Each row is a point. The window is the flat piece filled in between its corners: a triangle in 3 columns, a solid with four corners in 4, and so on. A path goes straight from each point to the next, and from the last back to the first. List the points from which the path goes on through the window.

Window (4 x 4):
[[ 22 -42  16  31]
 [  5   3 -11 -47]
 [-60  -5 -33 -21]
 [-25 -17 -10 -60]]
Path:
(1): [ -6 -32 -28 -45]
(2): [ 11 -13 -25 -42]
(3): [-12  17  10 -45]
(4): [-15 -11   3 -25]
(5): [ -1 -34 -31 -21]
(6): [ 15 -30 -27 -28]
(7): [-21  18  13 -15]
(8): [-18   2   1 -51]
Through the window after points: 2, 4, 8

Window, 6 rows:
[[ 17  60 -52  21 -42  -4]
 [-17   0  36 -27  -1  31]
 [ 41  -7  -1  51   5 -14]
 [-31  14   2 -10   8   3]
 [  2 -16  27 -41  36  14]
 [ 16  18  17   4  -7 -23]]
Path:
(1): [  0  27  28 -16  16  27]
(2): [ 5 19 42  2 42 27]
(3): [ -1 -25  -1 -16  -6 -17]
(4): [ -4  15  -1 -20 -20  -6]
(5): [-3 43  5 15 21 25]
(6): [-2 33 24 -1 14 -2]
(7): [ -6   2  -3  -1  -8 -12]
(8): [-17   6  14 -30 -10   3]
Through the window after points: 6

Window, 8 rows:
[[ -7   7 -17   2 -17  60  -3 -25]
 [  6  14   2   1   4   7 -10 -13]
 [ -8  27 -23 -20 -17  -9  -3  12]
 [ 12 -11 -20  13  13   5 -29   3]
 [-23   1  -3  14  13 -10  28  20]
 [ 14  -8 -10  20  -3 -14  10  33]
 [ -6 -18  10  21  -1  -1 -17  17]
 [ 16 -10 -18 -24  -7 -17 -13  14]]
Path:
(1): [  0   6  -6   1   7  10 -10   8]
(2): [  5   4 -14 -12  -3  14 -16  14]
(3): [ 11   0 -18   6 -19 -18 -19 -12]
(4): [  2  -2 -22   6  -8 -10  -2 -24]
(5): [ -2  12   9  -1  15  29 -19  14]
(6): [ 4  8  5 19  5 20 -8 31]
(7): [ -2  -7 -13  19  -4  -3   6   7]
(8): [ -5  -9 -20  12 -23  -3 -11 -21]
(9): [ -1  18  -5 -14  17  29 -10  11]
(10): [ 8 11  5 -8  7 13 -2  8]
(11): [ -6   6 -14  17  -8  -7 -14 -20]
(12): [ -9  10 -32   8 -22  -2   4  -4]
(13): [  7  10   1 -20  16  -3 -26  26]
(14): [ -3   5  -5  -9 -10  25  -6  10]
(15): [ -5   4  -8   3 -13   8   1  -7]
(16): [ -2   7 -10  17 -14  -2   0  -4]
Through the window after points: 10, 12

Window (9 x 9):
[[ 32 -21 -31 -19  19  -9 -27 -27  -2]
 [-34  11 -26   1  46  20  57  25  10]
 [-29 -13 -18  20  40 -37  25  41  15]
 [ -1 -28  -5 -34 -26  -9 -50 -35 -10]
 [ 10  22 -18   6 -12  14 -35  -7 -21]
 [ -8 -45 -11  38  -4 -46  40   6 -26]
 [  7  27  14 -18  34   5 -32 -45 -15]
 [  9   4   0 -27   5 -21  46  60   4]
 [ 17 -24  16   6  -1  48 -29  16   0]]
Path:
(1): [ -9  -8  -2  -3  31 -15 -11  28 -31]
(2): [  6 -10 -34   4  15 -22  28 -15  55]
(3): [ 15  -8  -2  -2  -9  -3  -3 -15  34]
(4): [ -6   1 -15 -24  -4  -3 -29  13 -50]
(5): [-14  -9  -1  -3  30  -7   0   9 -37]
(6): [ 11  13  -5  11 -16  12  11  -7  35]
(7): [  5  20 -15 -12  -3  12  11 -15  13]
(8): [-29 -19 -11   0  47  19   1  33 -48]
(9): [-12 -23  -7  -9  16   1 -18   9 -21]
(10): [  5   9   6   7 -13 -15  21 -14  15]
(11): [-6 -7 -9  2  0  3  5 17 15]
(12): [  0 -13 -24  16  31  10   3  15 -33]
Through the window after points: 1, 3

Window, 11 rows:
[[ 21  21  -2  16  -3 -28  11   0 -20  -2 -17]
 [ -7 -16  12 -27   9  16   9  -3  11  38  16]
 [-22  37  -3 -11  -1 -38   6  12   0 -33   2]
 [ 11   2   0 -13 -13 -43  -5 -10  -7 -31 -20]
 [-12 -15 -39   0  -6  -9   3  24 -24 -21   7]
 [ -5   4   8  31  16 -60 -18 -10  14  -8  -7]
 [ 15  -7  -3  -2   5  35 -28   2  12  20   3]
 [-18 -17  14  -1   1  27 -27  -7 -23  24  20]
 [-27   3  13 -13  14  19   4 -29  18  30 -28]
 [-16 -11  17 -13  24  38  18 -18   7  -2  13]
 [ -4   8  13  16 -27 -35  11  14   8 -24 -22]]
Path:
(1): [ -3   8  -8   4 -10 -28   0  -1   4 -20   4]
(2): [ -2   8  19  -6   8 -18  -8  29 -26 -15 -13]
(3): [-15   5   6 -12   5 -10  -2   9   2  -4  -9]
(4): [ 20  28 -11  14 -16 -22  17 -20  -5   3  31]
(5): [ -4   2  -1   6 -13 -11  -1  -4  -7   1  10]
(6): [  5 -12  11 -14  18   1 -18  18  -9  -9 -10]
(7): [ -9   3  -6 -20  34   4  -7  13  -7 -10 -18]
(8): [-15  -7  10  17 -30 -22   2 -21  13   3  14]
(9): [-14  30 -18  15 -29 -15   7 -23   6   7   7]
(10): [  0  -7  14 -13  23  -4   2  12 -11 -16  -9]
(11): [  0   0  41  -1  28 -24   6  30  12 -11 -18]
(12): [-13   2 -12   0 -17   6 -10 -12  -8   5   5]
Through the window after points: 3, 9, 11

Window, 12 rows:
[[ -7 -18  32  11   9 -11 -38 -10   3 -44  37   3]
 [-23  60   0   3 -31  21  19  13  -9  27 -20 -14]
 [ 28   1  11  28 -33   1  19  32  -8   5 -20 -17]
 [  4 -11  19 -14  26 -21  27 -38 -53  -5  -2 -10]
 [  2 -10  18  32 -48  17  16 -15  13  -3  -7   0]
 [ -4 -18   5 -20  51   3  20 -15   7 -24  21 -15]
 [-17  -6   7 -10  45 -55  33 -25  -1 -29   9  -5]
 [ 31  14  37   8 -23   7   3   3  24   1 -23  13]
 [  2 -38  32 -11 -11  -7   4  22  23 -37  32  46]
 [-23 -54  21 -29   2 -17 -39  11  43 -25  14  17]
 [ -9 -27  23   3  33 -27  -2 -12  10  10  40  13]
 [  2  58 -47 -17 -13  -7   3 -33 -17  23  16 -25]]
Path:
(1): [ -1 -19   8  17   7   3  -9   4  -2  -7  -6  22]
(2): [ -5 -11  24 -12 -12 -16   6   2  19  -7  23  -6]
(3): [  7   9  51 -29 -32 -42  32 -16  -5   9   0 -19]
(4): [-11  -2  -8   7   0   8   4  -2  11  -5  -1   4]
(5): [ -4  -6  -5   9  17  -6   6 -11  -2 -16 -11  11]
(6): [ -3  -8  21 -12   5 -11   4   1  19  -6  29  -8]
(7): [ 12  -6  16 -14 -41 -15  29  38  -1   8   9 -49]
(8): [ 17   4   7  42   5  10  -1  -5  -8  -9 -26  29]
(9): [-10 -29  -7   0  13  -6  -1 -23  12   1  -2  34]
(10): [ -4  31  47 -16  -7  -7  11   4  -1 -22  22 -42]
(11): [  5  25   6 -17  -7  -5  19 -16  -4   1  14 -37]
(12): [  3  14 -18   4  -4  -7   3  -9 -15   6   0   4]
(13): [ -6 -11 -11  33   2 -19 -16  -4   0  13 -28  35]
(14): [  7  21  13 -17  -4   2  23  -9  -1 -11  23 -17]
(15): [ -5   8  44 -34   7 -40  14  -9  11 -17  11 -40]
(16): [-11 -15  -6   9  35 -30  24 -20  -7 -20   9  20]
Through the window after points: 1, 7, 11, 15

Window:
[[ 23   1  12 -20 -13 -30   9  12  31  21  20  18 -18 -18]
 [ 16  -7  -5  38  -7   4  12  20  -7  12 -14  17  -8 -60]
 [-12  42  25  18 -10   0   9   6   8 -16  29  -9 -21  24]
 [-20  16 -33  12  10 -14 -12  -6  -2  26   6   6  13 -33]
 [ 40 -19 -18  10  10  14  31  -8  13  34  13   9  16 -35]
 [-31  14  33 -13  -3  -5 -21 -34 -13 -32  21 -31 -20  10]
 [  2   6   5 -32 -13   2  28  -4  17  15  -9  39  -3   6]
 [ -8  10  49   9 -20  -7 -11  -3   5   6  -5 -40  -4  34]
 [ -4 -32 -20 -34  -6  11   7  21  -1  12  19  -8  -5  17]
 [ 19 -22 -34  16  -7   4 -18 -16  10  18   9  27 -12  -4]
 [-20  40   6   2 -32 -24   9 -21 -12 -26  -6 -59 -26  13]
 [ 37  -5 -40   4  16   4 -21   9  -1  -3  -8  11  26 -30]
 [  1 -17 -26  26 -14 -20  11  -1   0  -9  10  16  33 -28]
 [-19   2  12 -12   4  -5  14  -1  53  -7   0  -4 -24   8]]
Path:
(1): [  8  -3  -6   3 -31  29  -7 -17  40  -1   1 -33  -6 -28]
(2): [  4  14   2  -5 -22  -1   2 -10  10   1   2 -12  -6  -7]
(3): [-23  -1 -15  15  13 -34  30  -1 -24  -5  -7  13 -31  21]
(4): [ -7   3   3   5  -3 -17  11   4  -2   3  -1  -2 -10   4]
(5): [-12  15  13 -17 -29  12 -31 -17  33  -7   7  -9  -1   4]
(6): [ 20   6  -6  -5 -24  22  11   1  18   8   4 -15  13 -17]
(7): [ -3 -17  -8  13  15 -29   7  -4  -8   8  13  13  -7  -2]
(8): [ 16   6  -5  12  23 -27  10  -1   6   1   4   6  -8  17]
(9): [ -8   7   5   0 -29  11  -6 -12  14   5   2  -7  -2 -22]
(10): [ -5  14   7   3 -24  -3  -2  -2   4  -8  10 -14   1  -2]
(11): [ -7 -10  -1  20  28 -36  15 -19  -5   0  -3 -11 -18  12]
(12): [ -4   7  -3  10   0 -23   9   4  -8  -2   9  12  -6   4]
Through the window after points: 2, 6, 10, 12

Window:
[[ -8  13  19  16 -17 -31 -22 -25  24  -4  24  12   2 -19]
 [-22   8  -3   2 -15 -28 -27 -36   9  22  39 -24 -16  14]
 [-24   7  10 -34   6 -14   1 -37  22  11  43  -6   9   5]
 [  3  12 -20 -11 -12 -23 -17 -28  18   5  32  20 -10  19]
 [ -3 -12   1  28 -12  23  -2  15  30  12 -10   7   2 -18]
 [ 13   5  -7   9 -18 -47   0   2   9  19  21  -8  14 -17]
 [ 16   5   7  12  14   1 -10 -11   5  -3 -20  -6  -6 -18]
 [-21   7 -13  23   7 -46  -9 -18  23  19  -2   8  14  -4]
 [ -1  -5  16   7 -15  -4 -27  10   7   6 -25   7  27   1]
 [-19  16   6  -3  -6 -10 -13  19   5  10 -10  13 -17 -20]
 [-25 -12  -3   5   6  18  -7  10  -6 -39   7  -3   9  -5]
 [-14 -22  31  -3  23  15  -1  29  24 -40   0  -8 -12  23]
 [-32   8  27  -9  -7  26  32   2  12 -60 -12 -20  -9  35]
 [-23 -34  42   9   5  25  33  12 -16 -40 -19   9 -11  21]]
Path:
(1): [-25 -26  -2 -18  -2  -5  -1 -17  30 -11  -9   8   0  -9]
(2): [-13 -13   5  -7 -16 -21 -10   3  21   0   1  -5   4  -2]
(3): [-3 26  7 24  2  8  3  2 -2  1  2  6 -2 -6]
(4): [-20   8  14  23   0   4   1   7   4  -4  13   5   8   2]
(5): [ 17 -32 -12 -14 -23 -15 -10  -5  30   4 -18  -9  -8 -18]
(6): [-10 -20   1  -9 -21  -9   5  -4  24 -17 -17  -4   5   4]
(7): [-12  14  12  12   6   3 -20   4  -5  -3  10   8   6   3]
(8): [-21  13  16  17   4   1  10  -3   2  -6   4   5   7  11]
(9): [-13  -7   4  -1  -5 -10  -3  -3  20 -10  -5  -4  -4  -1]
(10): [-15 -14   7  -9  -9  -9 -13  -8   9  -1  -6  -2  -1  -1]
(11): [-10  27  13  10   4  -1  -4   3  10   1  19   6  13   2]
(12): [-8 10 16 21 11 -5  9 14 -3  8 21  5  0 13]
(13): [-11 -13  10 -19 -19 -17 -20 -17  35 -20 -14  -8  -2  -8]
(14): [-12  -4 -12 -18 -14 -27 -21 -18  28  -5 -13  -6   2  -9]
(15): [-5 12 13 13 -1 -5  1  9  0 12 23 13 -1  1]
(16): [  7  13  23  31   2  -7 -13  17 -12   0  22  -3  -3  10]
Through the window after points: 2, 4, 6, 8, 10, 14

Window (14 x 14):
[[-12   9 -17  -7  -7  -6   9   3   7  12   1 -12  -2  28]
 [  8 -12   5  -6   9 -17  -2 -26 -11  -5  -2   2   6  15]
 [ -2   6   4  -5   7  -1  -2  15  18 -17  -1  13  -9  18]
 [  8  -1 -22  18  25   0  13 -14   7 -11   0   1   8  -5]
 [ -8   3  -3 -10  -5   4   0   7  -7 -13 -31 -10  13   7]
 [ 23  25  -8 -10  20   2 -13  13 -16   0   5 -13  24  -5]
 [ 19  31   2  24  27 -35  19  29  -8  10 -27  12   5  -2]
 [ -1  -1 -20  -9  -7  -7 -13 -18  11   6 -20  25   8  15]
 [  4  -7   1  23 -20  -3  -2  22   9  -1  12   4   2  -9]
 [  2 -17 -14   8  -4   8  -9  25  -3   4  -2   3 -30   4]
 [  1   5 -24 -13  -8 -27   0   9   2 -20  -5  -1  -9   6]
 [ 26  38  32 -60 -16  24 -25 -30  19  26 -54 -49   2 -39]
 [ 14  -2 -13   7   0 -15 -16  13  14  -9 -17 -15   2  27]
 [ -8  15 -10  17  -6   1 -16 -16  -5 -11  -2   2 -11  10]]
Path:
(1): [ 15   4 -17  17  -5  -6   8   9   0  -6  -5   7  -4  30]
(2): [ 20  -4  -8 -11 -31  10  16  -8  -7 -14 -19   4  -7  24]
(3): [-11  10 -11  -8  17 -12 -24   0  17   5  -6  -8   7  -7]
(4): [ -8   8   7   0  23 -14 -16  10   8  19   0  -6   8  -7]
(5): [ 20   7 -13   0 -12   4   8  12  -5 -25 -14  -3 -11  15]
(6): [ 25   7   4   6 -12  -1  19  -4   1 -17 -22 -10   3  17]
(7): [-17   7 -13  -2   3  -1 -20   3  -2   1  -6  -1   1   0]
(8): [-27  -7 -10  -1  23 -25  -6   7   2  -7   6  -3   8  -4]
Through the window after points: 6

Window:
[[ 11  12  -5  39 -12 -25  -1   8   9  16  10 -22   6  -5]
 [-31  -6   7  30  16  -1  24 -22   6  -5   0 -14  -4   4]
 [ 18  26   3  32   6   8 -15  32  -1  28  -8 -17 -13 -14]
 [ 14 -22  -5 -12   9  -5  40  -7  10  -3  23 -13  11 -13]
 [ 25  10  23  21 -11 -18 -29  16 -14   8  24  -8 -28  37]
 [ 12  13  -2   8 -26   4  -8   7   1  39   7  21  13 -12]
 [ 19 -10  14  -3 -16 -37 -19  32 -11 -13   2   2 -15   5]
 [ -7 -27 -22  -6  31  -7   7 -30  10 -31  20 -12  20   3]
 [  0   2  -7   5  28 -19  24 -27 -10  -1 -11 -25  13  10]
 [ 36   4  -4  10 -39  15  -5  18  19  18 -15   0   9   1]
 [ 12 -24 -32 -20   5 -26  17   1  20  -6  15  13 -14  15]
 [-19 -16 -13  -2   6 -10   6 -24  -4   4   9 -39  -9   0]
 [  8  -9 -11  36  15  -7  13 -30 -20  -5  -1 -20 -13 -13]
 [  9 -60  -9 -13  15 -21  14  -8  24  15  10   3  12   5]]
Path:
(1): [ -3 -16 -50  12  12 -23  27  25  -1   4  14 -22   0  37]
(2): [  8 -10  12   9   1 -12   2 -29   3  -2   4  -3  -3 -12]
(3): [ 15   1  18   0  12  -2  12 -33  32  -8   4  -6   5 -19]
(4): [ -5 -26 -33   2  15 -15  20   6 -22  -3  16 -19  11  17]
(5): [ 18 -31 -22  26   3   4   7  17 -10  -1   9 -17  13  36]
(6): [  9   2   7  -2   1 -27   6  -8  17  10  10   2 -10 -16]
(7): [ 21   3   9  12 -13 -19 -10 -12  19  14  -6   2  -5 -12]
(8): [  3  -5  -9   2  -7  -4   3  19 -13  12  17   5   2  11]
Through the window after points: 3, 7

Window, 14 rows:
[[  6   4  44  11  -6  -7 -14  10 -18  37  -2 -12  44  15]
 [-21  24   2  25 -12 -26   8  27 -13  -1  11   3 -24  -2]
 [-13   3  23 -16  29 -23 -11   2 -21  -7 -29   5  46  -2]
 [ -5 -20  16  18   1   2  26  13  -3  -1  29 -54  22  28]
 [-21 -12  14 -10   6  -4  20   7 -10  -7 -30 -27 -28 -14]
 [  6 -13  19  26  36  13   0  20 -50 -23 -16 -21  14 -20]
 [-22 -29 -27   1   1   3 -18  -1  38  20 -13  15 -30   1]
 [  9  -1 -38  -3   1   8 -41 -12 -30  26 -19   8  16  12]
 [-38   5   5  32   8   8 -18 -30  39 -23 -30  -8 -41  -4]
 [-20   8  17 -23   3  31 -15  -2 -12 -13   1  14   9  -4]
 [ -4   9  28   1  43  30  40  -9  -8  27 -23 -16  32  10]
 [  1   7  45  29  -8  26   6  -4 -11  -2  -8  16   3  60]
 [-21 -27   4  44 -28  -7  17   8 -46 -12  31 -21  18  -5]
 [  1   1  -3  -1 -14  28  33  13  25   9 -19 -12  14   8]]
Path:
(1): [ 21   9  -4   3  14   9  -1  -4 -11  10   1  10   1  10]
(2): [-40 -15   5   8 -12   9 -18   4 -13  -1 -17 -22  16   6]
(3): [-33  23  -5   4   2  23  -9  24 -13   1 -13 -29  11   1]
(4): [ 21 -36  41  13  22   2  22 -20 -26  -8   6  14  17   1]
(5): [ 12  -7   9  -5   3   5  24  -6 -13 -11  -8   0  -8   0]
(6): [-33  -7   5  12  22  14  -5   3  14  31 -19 -10  14   8]
(7): [-40 -13  -5  -4  -8  -4 -20  34 -14  11 -14 -13  13  10]
(8): [ 24   3  22  25  30   4  26 -29 -16 -21  -5  -8  -7 -28]
(9): [ 18   1  33   8  16 -35   7   5 -10 -12   5 -17 -12 -24]
(10): [-43 -14  -2  -9   5  28  10   7 -15   3 -41 -16  10  15]
(11): [-29   1  -6  16   8   6   1  14 -15  10 -20 -11  40  12]
(12): [ 17 -11  31  -9  -6   4  10   1 -26  -8  11  -3 -20  -7]
(13): [ 23 -22  26  -1  28  15  25 -28  -7 -21   8 -13  -8 -22]
(14): [-11  -2  13  26  19   9  -5  27 -39  -6 -19 -17  19   1]
(15): [-21  -1  14  19  -9   5   1  28  -9  25   1 -18   7  14]
(16): [  5 -20  -2  -4  13   4  20 -39  10 -28   0  -7   6  10]
Through the window after points: 1, 3, 5, 9, 13

Window (14 x 14):
[[ -5 -18 -17 -16  21  20  13   4   8 -15   1  -5 -28  26]
 [  8 -27 -25   7  -2 -26 -17 -22  16 -48 -29  34   5 -28]
 [-27  -7  -2 -16   6  -5   5  -4   6 -23  -6   0   8  26]
 [  0   8  14  32  -6   1  28  16   4  -3  12  -5  -3 -30]
 [  5   4  23  20  21 -32  -8 -16  60 -39 -21  19   0  -5]
 [ 16  28  22   1 -22   2  14  21  11 -23   7   8  -8 -24]
 [ 23   7  24   9   3   1  17  -5 -10 -14  -4 -10   4  -8]
 [ 19 -13  29   7   3  -2   7  32  23   8  -2 -18   4   7]
 [ 28  13  14  13   8   3  25  12  27  11  25  24   9 -14]
 [-12 -10 -32  -5 -10  10  -4 -22   5   6  -9  -3 -23  26]
 [ 14  -2   7  25  -3  27  -8  21 -12  -5  12  25  -7  -4]
 [-18  -5   3  -6  11  24  26   8   6   9 -46 -18   0  21]
 [  7 -11 -25  12  -2  15  18  11  -3 -23 -21 -14   6  34]
 [ 20  29  10  11  16 -11 -11  38  -1  -3   8   2  -3 -22]]
Path:
(1): [  6  -3  -6  -7 -12  24  -6   4  12  -8   5  -6  14   1]
(2): [-10   5 -10   2  22  23 -24   3  12 -13   5 -20  -1 -13]
(3): [  5  -1   5   2   2  -8  19  10  12  -9 -10   3  -5   9]
(4): [  9 -11   5  12  -6  -7  20  11  10  -7  -3   2 -22   9]
(5): [ -4   9  -6  -1  12  30 -16   2   1  -6   3   8  19   0]
(6): [  1  -2   8  11   5   5   4  10  25 -18  -4  -7   7  -4]
(7): [ 15   4   9   1   7  -8  12   3  -2 -16  -7  23 -12   2]
(8): [  0  -7  11   4   0 -12   4   6  -3  -6 -12  11 -13   3]
(9): [ 21  15  -1  12  13  42  26  27  36 -26  15 -21  26  -1]
(10): [  6  -5   0  11  12   9   2  -6  11 -20  -2 -31  17 -11]
(11): [  5  -3  11   1 -10   0  22   9   5   0 -11  34 -22  18]
(12): [  5   5  -3  29  21 -26  21   6   0 -13 -22   8 -29  15]
Through the window after points: 4, 12
